Each row is a point. To make a cloud, some directions were put in groups of two or more. Within a group, all points are equally far from the middle, so they leave a hole (a ring in 2 directions, a hollow ball in 3). The other directions are filled evenly. Then the cloud was stretched, turned, moved and blurred a little. Count the holes, and give their numbers of directions, smallest first.

Cloud, 20 rows:
[[ 46   0  41]
 [ 43 -15 -12]
 [ 61  -9   0]
 [ 34  40  11]
 [ 30  -2  14]
 [ 52 -25  56]
 [-13 -12  -9]
 [  2  25   0]
 [ 19 -34   6]
 [ 19 -21  58]
 [  2 -58   0]
 [ 37 -45  35]
 [ 44  38 -14]
 [ 56 -27  47]
 [  1  -2  42]
 [ -8  15  33]
 [-41  21  48]
 [ 25  -6  20]
 [-19  19  -4]
 [ -1 -34  14]]
Holes: 0

Cloud, 29 rows:
[[ 32 -21 -14 -14]
 [ -6  26  15   2]
 [ 11  12  30 -23]
 [ 13 -35 -35  18]
 [ 50  34  -2 -41]
 [  7  -8 -15  17]
 [ 41  26 -66  -7]
 [-26 -24  50  16]
 [-19  26 -17 -47]
 [ 62 -41  11 -32]
 [ 14   1 -26  26]
 [-54 -33  19  48]
 [  1   4   1 -28]
 [  6 -65 -45 -15]
 [-28  52  28 -38]
 [ 40  -9 -21  36]
 [-14  36   8 -36]
 [ 26  12   0 -22]
 [-32 -43 -15   4]
 [ 17 -26  20  15]
 [ -7  -2  32 -32]
 [ 14 -58 -54 -39]
 [-16  -7 -25 -45]
 [ 20   9  30 -12]
 [  1  32  47  26]
 [-21  46 -22  19]
 [ 28 -21   1 -34]
 [-30  59  50  32]
 [ 56  35  42 -27]]
Holes: 0

Cloud:
[[ 37  -9   1 -42  30 -58]
 [ 29  18 -13 -56 -25 -56]
 [ 25 -41  31  19  57  11]
 [ 27  -1  19 -43  62 -49]
 [-14 -28  -7  53   5  39]
 [-29 -26 -50  32  46 -27]
 [ -9  38 -26   2   6  26]
 [ 12 -19 -35 -55  47 -16]
 [ 35  -6   5 -30  34   8]
 [  7  31 -41 -53  34  22]
 [-23 -21  15  46  13  -8]
 [ -4  39  35  15  12 -30]
 [  3  -6 -10  -2 -28  -9]
 [-35 -16   1 -44 -19 -42]
 [ 26 -19  20  17  18   9]
 [-25  12 -40 -16  59  19]
 [ 32  -5  32 -37  41   0]
 [ 10  12 -42 -48  -2  23]
 [  8 -23 -13  28  59  -4]
 [  7  16 -23 -37   3  28]
 [ 11  26 -21  38  62 -19]
 [ 16  37 -20   1  -6 -51]
 [ 58 -19  25  -3  38 -22]
 [-24  29 -12  10 -11  42]
 [ 25 -49 -37   0  19 -69]
 [ 17 -21 -18 -12 -36  31]
 [-12  40 -11  31  41  20]
 [ 48 -55  19  28  61 -13]
 [ -4  29   5 -41  22  38]
 [ -8 -24   3 -23 -30 -35]
 [  8 -41  -7   0  13 -40]
 [-16  53 -40  16   7  15]
 [ 33   9 -39  22  31 -72]
 [-49 -22 -30  12  31 -54]
 [ 47  12 -21 -21  33  -7]
 [ 62  28  24 -13  15 -33]
 [ -7   6 -36   7  12 -16]
 [ 53   7  23 -38  28  -1]
 [ 49  15   7  -5 -27 -44]
 [ -4 -37  24  47 -21  36]
 [  9  32  -8  12  63 -33]
 [ 25 -62  32  38  53 -33]
 [ -3  22  40  35  -5  18]
 [-26  10  29  17 -12 -45]
 [ 32 -29 -17 -24   8 -16]
 [-10 -26 -28 -47  16 -48]]
Holes: 0

Cloud, 74 rows:
[[  0  20  33 -57  26  19  46 -26]
 [-17 -41  24  27 -57  13   4  14]
 [  4 -28 -11  19 -23 -37  29  47]
 [ 19   2  52  21 -22 -57  35  25]
 [ 34  25 -31  -5   1  30  35  14]
 [-26 -36  25  14 -19   0 -16 -66]
 [ 31  -8  28  44   4 -37  21 -17]
 [-48 -38  39 -33  10  56 -15  11]
 [-31 -18 -29 -22 -50 -29  11  37]
 [  4  34  17  28 -23 -16  21  64]
 [ -9  18  47 -25 -24  15 -27 -21]
 [-37  24 -15 -23 -20 -21  39 -12]
 [ 23 -11 -39 -37 -29  -9  56  63]
 [ -4  50  40  45 -32 -12 -32  31]
 [ -5  18   9 -34   5 -49 -39 -32]
 [-11 -32 -18 -43 -46  31 -30 -14]
 [ -6  21 -33  10 -26   2  35   0]
 [  8   8 -29  19  18  -9  34 -11]
 [-58   2 -33 -27 -36 -19  -3  10]
 [-22  -5  62  -5  25 -49  22 -16]
 [-11 -28  75  38  19 -35  45  27]
 [ 48 -17  49  -4  34  28  14  10]
 [-17  19 -35  -9 -71  18 -30  42]
 [-16  10  66 -23 -24  19  24  -7]
 [  0  19  60  26  29  31  -8   7]
 [ 10  50  24  14  -9 -27  48  64]
 [ 38 -23  61   0 -21 -51 -20  13]
 [ 30 -30   7 -20 -38 -27   1  38]
 [ 25  17 -17  21  11 -20  55 -30]
 [ 51  32  12  -2 -21 -70  -8  29]
 [-18 -15  24 -17  10  22 -46 -24]
 [ 15  17 -40 -36  -8   5  14  67]
 [ 46 -16 -17 -47 -23  19  74   1]
 [ 34   8 -48 -27 -46   9 -31  -2]
 [-40 -21   9 -47  13  19  50  12]
 [  3 -31  29 -49 -67  17  -4 -28]
 [ 55   5 -37  28 -18  -8  13  -6]
 [ -8 -13  78  -6 -64 -35  -6 -29]
 [-17  14 -13 -21 -39  10  -3   0]
 [  6 -23   5 -32 -64 -52  47 -20]
 [-15  -6  27 -14 -25 -38 -47  12]
 [-40  14  32  30 -46  10  31   4]
 [-19 -16  24  24 -37  15  47 -45]
 [ 29   7  37   3  -9 -50  11 -31]
 [ 26 -24  45 -49 -43  13 -21  41]
 [-27 -19 -22 -49   9 -41  10 -14]
 [ 14 -32 -29  -2 -11 -44  62 -18]
 [-20  -9   5 -22 -61 -61   9  34]
 [ 38  23  47  -1 -13 -48   6 -21]
 [-31  13  14 -27   9  -6  13 -42]
 [  2  11  61   0 -38  -7 -18  36]
 [ 20  17  27 -47 -24  -1 -17   9]
 [ 12  13  45  33  29  -1 -41  18]
 [-39  47  54  27  -3  15  46   8]
 [-34 -65  -6 -28   5 -25  38 -44]
 [ 30 -45  46   5  19 -46 -35  -8]
 [ 29 -29  30 -27 -21 -28  54  -7]
 [-38  17  38 -11 -22   0  28  -5]
 [  7 -13   3 -31 -55  13  -4  67]
 [-15 -27  26  -3 -34   0  43  47]
 [ 31  20 -43  31 -51 -35 -16  -8]
 [-16 -31 -31 -31 -16 -16  -9 -44]
 [ 31  28 -28  39 -19  22  23   6]
 [  2 -59 -26  16 -13  -9  -5  25]
 [-24  30  -7   6 -13  69 -37 -17]
 [ -1  10  -5  13 -37   7  33 -23]
 [-16  -5  -2 -23 -85 -31  37 -45]
 [ 14  16 -64   7 -21   2 -30 -29]
 [-42  -1  26 -36   7 -13   3 -44]
 [-25 -12 -25 -12 -40  20  -4 -28]
 [ 42  45  31  42 -13 -33  10 -20]
 [-42  -2   6  11 -65 -42  12  16]
 [-40 -28 -29 -22  36  20  27  31]
 [ -5 -32 -14  13   2  43   5 -21]]
Holes: 0

Cloud, 96 rows:
[[ 45  16  35   9 -23  26 -55  23 -20]
 [ 39  24 -27  27  46  53 -14 -29  27]
 [-18   8  -7  -7 -39  -7 -44  -2  51]
 [-18 -19  14  60 -25  33 -55 -22 -37]
 [ 50  17 -48 -14   2   9 -57 -32  -5]
 [ -9  56 -19  26 -13 -36 -30  22   6]
 [-37  13 -44 -11 -34 -12 -20  25  14]
 [-40  12  25  10 -19  56 -24 -16 -52]
 [ 16 -21  14 -15  46  39 -40  34  -5]
 [ -4 -38 -35  40   1  51 -45  -8  32]
 [-11  35  -4  25 -21  -5 -14   8  44]
 [  9  -2  22 -44  39  47  -4  36  24]
 [-15  52 -37   2  16  14  29 -26  -4]
 [-25  -4  14 -15 -13   8 -36  15 -60]
 [-10  13 -11 -19  44  27 -14 -22  52]
 [ -6  30 -35   7   9  36  24 -56  -2]
 [-31  25  34 -23 -26  25 -23  -7  45]
 [  2  46 -54  14 -32  41 -19 -26  -1]
 [ 24  13  44 -10 -23 -22  -6  34 -26]
 [  9   5 -19   2  52 -55 -47 -13  25]
 [-20 -46  -7  33  35  47 -33 -26  -1]
 [ 15 -20  27  20  17  64   9  22  24]
 [-20 -42  27 -21 -25  77   7  35  22]
 [-31 -37  -3  43 -31  -9 -14  19   2]
 [-66   1   7   6  33   8   3   6  -1]
 [-20 -22  18 -22 -47  85  11   8 -24]
 [-28  63  -7  10 -16  55 -42  -6   0]
 [ 60  37   1  14  40 -18  -7 -11  -1]
 [-30  12  38  40  21  27  11   7 -32]
 [ 61  32   5  -6 -29  -1 -26 -20  -9]
 [ -3 -19   0  52  22 -20   4 -34  18]
 [-12  24  30  24 -14  39 -72  40  12]
 [ 19  25  13   7  52  60 -40  12  -4]
 [-27 -24 -30  21  -1  60   7   6   2]
 [ -3 -50  43  39   1  35 -12 -22  11]
 [-18   0 -17  -7  48  17 -15 -47  -7]
 [ -9  11 -41 -17  10   7 -38  23 -46]
 [-61   9   2 -14  20  22 -60  10  19]
 [ 19 -24   2   5 -25   9   7  65  33]
 [ -8  -7 -20  -5 -11  52 -56 -60 -32]
 [ 12 -38  -2 -44   5  10  15  45 -19]
 [-38  -3   2 -34  -4  52 -50  42  12]
 [  0   9 -61  -9 -32  10 -26 -13  -9]
 [ -6  22  31  17  39 -15  14  52  52]
 [ 27   6  27  36 -26  14 -56 -35  35]
 [ 64  18  -9  53  17  17  -8  31 -17]
 [-44  44  22  23  14  17 -53 -15  11]
 [ 12 -50  18  19  74  21 -42  25  52]
 [-30  -7 -41   3  10  56   4  21  36]
 [  8 -45  66 -23  -6  41 -22  14  26]
 [-26 -53  46   5  -7  26 -45   5 -12]
 [-67  32  -5  23   7  51 -55  25 -17]
 [-22  -8 -28 -38  25  13  40  34 -29]
 [  1  11   9  23  34  52   7  47  21]
 [ 43 -37  21  37  18  61   1  -7  30]
 [ 56   6   6  30  60  14 -45  30 -34]
 [-14  15 -35 -39  40  14  32  40  58]
 [ 52 -40  43 -27  12  57 -11 -37  -2]
 [-58 -29  -3  49  -1  10 -29   4  17]
 [  2 -10  47  -6  27  19  37  14  19]
 [-25  20 -36   9  53   8  -3 -19  -9]
 [-20 -60  -9  21  71  21 -43  12  38]
 [ 19 -28   2 -42  51  42  -5  26  36]
 [ 38 -47  -7 -22  24  50 -52   1  -8]
 [ 39  13   9 -21  35  -3  35  -1  38]
 [ 39 -18  24 -54  18 -15  42  11  31]
 [ -9 -22   2   1  36  -6 -37   1 -46]
 [ 10 -14  51  35  -9  14 -69   7  54]
 [ 30 -11  27  -8  37  -4  19  51   4]
 [-23 -28  45  32  30   6  23  46  14]
 [ 37  30  38  -2 -21  46 -56  -6 -11]
 [  9  64 -42  29  15  28   1  45 -11]
 [ -9 -41 -12 -25   2  11 -49  40  -5]
 [ 39  11   1  31 -31  46 -47  34 -27]
 [-25   3 -10  25   6  78 -53  13 -17]
 [-22 -17 -26 -28  17  52 -45 -36   2]
 [ 28   6   3   0 -33  28  11   3  57]
 [-34 -31 -33 -33 -55  29   5  35   4]
 [-10 -28 -31  -2  65   9 -16  24  -1]
 [  7  28  49  24  41   1  13   8 -20]
 [ -3  49   5  45 -13  -4  -3 -15  11]
 [ -9  75  -3  34  24  24  -5  -3   6]
 [ 42  33   7   5  38 -34 -40 -29 -11]
 [-27  17 -18  33  22 -19  -1  53 -56]
 [ 34 -23   7 -12   6  43 -34   7 -60]
 [-31 -17  22  26  27  24  23  22 -13]
 [-13  -8  -3  -1  -7  51 -17 -70  -6]
 [-32  -8   8  -5  14  63 -35   6 -48]
 [-11 -65 -15 -29  40  49  -7 -18  13]
 [ 41   2  -3  -3   8 -14 -49  33  19]
 [-21 -21  31   3 -16 -20 -64 -26 -13]
 [-27  37   4   1  57 -10 -45 -15  -1]
 [ 26  17 -22  55  30  18 -10  58 -26]
 [-29  34 -28 -20 -49  15   5  -6  34]
 [-37 -44  -7 -11  61  17 -27  30  20]
 [-13 -13 -43  11 -22  31  -9 -53  30]]
Holes: 2 (3, 3)
